Rows are points. Examples show where two turns around zero, p and q, send a point. Write where each new point lands after one turn and then the other. Backwards means that the second turn is done in reverse. Each puzzle has new turns, and all numbers are rounded.

Turn p:
48 -2 => -46 14
-61 33 => 51 -47
-4 -7 => 6 6
18 -24 => -12 28
Turn q:
48 -24 => -37 39
-56 -15 => 58 -5
22 4 => -22 4
-15 34 => 3 -37
Where do these land?
p, then q: -31 51 => 3 60
q, then p: 49 -19 => 30 -43
q, then p: 14 -15 => 3 -20
q, then p: -32 -18 => -37 3

Turn p:
43 -22 => -36 32
-50 -11 => 51 -2
8 33 => -16 -30
Turn q:
1 -32 => 6 31
71 4 => -70 11
-41 4 => 39 -13
-44 12 => 40 -21
12 11 => -14 -8
Where do these land?
q, then p: 30 17 => 34 2
q, then p: 31 -15 => 21 -27
q, then p backwards: -61 -2 => -61 -4

Turn p:
-2 35 69 => 56 25 -46
0 -29 9 => 12 8 27
-22 -23 -51 => -52 2 30
24 17 -27 => -16 -35 -10
Turn q:
-19 33 -54 => 21 0 -63
-18 -28 24 => -17 -28 24
-12 -55 -5 => 19 -46 28
-10 36 12 => -28 18 -21
60 13 23 => 6 56 33
Where do these land?
p, then q: -39 -37 -15 => -54 9 -13
q, then p backwards: 11 30 37 => -44 -8 -19
q, then p: 61 -23 -2 => 51 -23 -34
q, then p: -33 30 -21 => -46 -9 15

Turn p:
-15 11 17 -5 => 4 -12 -13 18
-5 23 -11 -39 => -26 17 1 35
39 19 71 -7 => 26 23 -76 3
32 -45 -25 32 => 16 15 29 -58
-36 48 -75 -1 => -80 -30 41 16
-13 -43 -19 13 => 23 -7 41 -16
-1 -13 42 7 => 37 -6 -24 1
Turn q:
-31 -16 4 -11 => 28 12 -18 10
-39 9 -2 -16 => 25 5 -33 -11
-7 4 -28 -46 => 31 -42 -13 -7
32 -4 86 9 => -66 20 -19 59
28 -4 -20 94 => -34 52 72 -32
-14 23 -22 3 => 8 -3 -6 -33
31 -12 -19 -32 => 7 -44 17 14
Where do these land?
p, then q backwards: 33 34 30 -22 => -33 14 48 -2
q, then p: -14 -68 49 13 => -32 -45 -43 -50
q, then p: 38 33 -52 22 => 48 21 -4 55
q, then p backwards: 7 -27 23 -12 => -21 8 9 -29
q, then p: -35 4 18 34 => -47 -3 -15 16
p, then q: -37 31 -57 6 => 27 56 -30 30
q, then p: 9 -7 -11 -41 => 24 13 18 -29

Turn p:
-23 -42 -28 -4 => 29 -32 12 -33
13 -18 -2 14 => 2 -1 26 -2
-2 44 60 -21 => -60 12 -41 23
5 34 48 24 => -41 4 -5 48
-20 37 -12 -2 => 16 3 -35 20
27 -56 -67 -11 => 55 13 44 -58
Turn q:
32 -31 -20 18 => 16 -25 38 -21
-33 46 4 -46 => -14 56 -44 5
-39 16 39 11 => -18 -9 -38 39
39 3 -61 33 => 63 2 46 -14
57 24 14 -24 => -26 39 49 5
-15 -27 -22 7 => 18 -23 -11 -23
-40 -30 46 3 => -37 -41 -38 10
Where do these land?
p, then q: -35 12 52 -17 => 32 -26 -41 -30
p, then q: 45 -12 -25 -39 => -22 61 -4 7
p, then q: 6 -46 -31 38 => -55 -17 33 11
q, then p backwards: -22 34 27 -21 => 12 46 22 -11
q, then p: -26 8 -19 26 => 16 25 30 -3
p, then q: 10 44 53 -8 => 49 -6 -46 19
p, then q: 21 -39 -57 21 => -55 15 47 14

Turn p:
-7 22 -42 -33 -35 12 => -9 40 -25 15 -47 2
37 44 24 -31 58 -20 => 13 -50 -9 73 16 16
34 39 17 28 -13 -39 => 41 -18 -52 2 27 6
-9 -41 48 51 -36 32 => 5 6 26 -79 29 33
-47 -13 -27 39 33 41 => 11 44 65 -3 15 -29
-33 22 -22 -16 -14 -11 => -19 36 -21 17 -3 -14
31 -20 4 4 38 28 => 20 -33 44 6 -11 8
-7 -53 -2 -42 -31 -42 => -61 -26 -29 -31 -26 -22
Turn q:
3 1 52 19 -19 3 => -21 27 -43 19 3 -9
-3 -3 -5 42 4 7 => -15 -7 7 36 11 9
21 -52 -8 -60 -39 25 => 35 -18 -18 -19 -74 -36
10 13 17 -10 -13 39 => 10 -15 -43 0 -6 10
30 50 24 61 -8 -20 => -73 12 -18 13 26 39
-55 27 -49 7 18 -46 => 20 30 72 -8 29 37
-6 -36 -32 -60 56 -8 => 45 -29 43 -43 9 -50
Where do these land?
q, then p: 29 -58 -40 -40 -10 46 => -14 -38 -38 -74 -34 -6
q, then p backwards: -17 22 6 31 -37 8 => -3 41 10 -29 -14 19
q, then p backwards: 39 39 69 -9 18 19 => -17 4 30 1 -49 -71
q, then p backwards: -6 -5 -44 -13 -1 -72 => -30 -47 -11 13 7 63
q, then p: -24 9 46 -25 10 10 => 23 -11 -12 42 -22 -24
p, then q: 13 1 24 66 6 34 => -16 -38 -42 -40 14 -33
p, then q: -18 -10 10 27 -11 -33 => 11 -4 30 -32 16 -13
q, then p: -17 1 -70 -37 25 -13 => -23 -57 4 -11 -3 59
